Each point is reached from the start by the listed moves, each made 0, 1 or 2 times, or once backwards (-1), plus a little noise. Is the number of moves made odd or even? Then give how often each move was made.

Moves:
(1): [ 0.45 -0.02  0.04 -0.04  0.09 -0.01]
(2): [ 0.02  0.52 -0.07 -0.07  0.11 -0.08]
(3): [ 0.00  0.04  0.59  0.09 -0.02 -0.01]
Start: [-0.16 -0.03 -0.25 -0.31 -0.02 -0.10]
Points:
[ 0.26 -0.58 -0.15 -0.27 -0.04 -0.02] => even (1, -1, 0)
[ 0.78  1.00  0.29 -0.43  0.36 -0.29] => odd (2, 2, 1)
[-0.11  0.98 -0.98 -0.54  0.22 -0.25] => odd (0, 2, -1)

Moves:
(1): [ 0.41  0.03  0.07  0.07  0.11 -0.02  0.00  0.10 -0.13  0.03]
(2): [-0.06  0.48 -0.09 -0.11 -0.01 -0.16  0.01  0.06 -0.02 -0.05]
(3): [-0.08  0.12  0.46  0.03  0.04 -0.04  0.00  0.04  0.22 -0.11]
(4): [-0.05  0.14 -0.03  0.35 -0.09 -0.03 -0.04  0.07 -0.05  0.07]
(5): [-0.10  0.00 -0.04  0.08  0.41  0.09 -0.04 -0.05  0.07  0.18]
(6): [-0.07  0.07  0.14  0.02 -0.19  0.58  0.02  0.02 -0.12  0.00]
(7): [-0.08  0.08 -0.04  0.11  0.04 -0.08  0.48 -0.18 -0.04 -0.01]
(8): [-0.09 -0.02  0.08 -0.05  0.08 -0.06  0.07  0.44  0.05 -0.02]
(9): [ 0.11  0.02 -0.10 -0.01 -0.08  0.11  0.03  0.08  0.31 -0.07]
Start: [-0.09 -0.05 -0.15  0.01  0.15 -0.05  0.05  0.01 -0.10 -0.24]
Points:
[-0.33 -0.57 -0.28  0.21  0.10 -0.35 -0.40  0.58  0.52 -0.22] => odd (-1, -1, 0, 1, 0, -1, -1, 1, 1)
[ 0.19  1.45  0.07  0.89  1.06 -0.34  0.46  0.75  0.21  0.02] => even (2, 2, 1, 2, 2, 0, 1, 1, 1)
[ 0.34  0.31 -0.80 -0.30  0.67  0.02  0.66  0.45  0.29 -0.20] => odd (1, 1, -1, -1, 1, 0, 1, 1, 2)
[ 0.32 -0.51 -0.31 -0.16 -0.36  0.25  0.59 -0.52  0.43 -0.55] => odd (0, -1, 0, -1, -1, 0, 1, -1, 2)
[ 0.28  0.95  0.13 -0.15  1.63 -1.00  0.45 -0.08 -0.21 -0.03] => odd (2, 2, 1, -1, 2, -1, 1, 0, -1)
[-0.85  0.81  0.19  0.42  0.98 -0.60  0.52  0.39  1.30 -0.26] => even (-1, 1, 2, 1, 2, -1, 1, 1, 2)
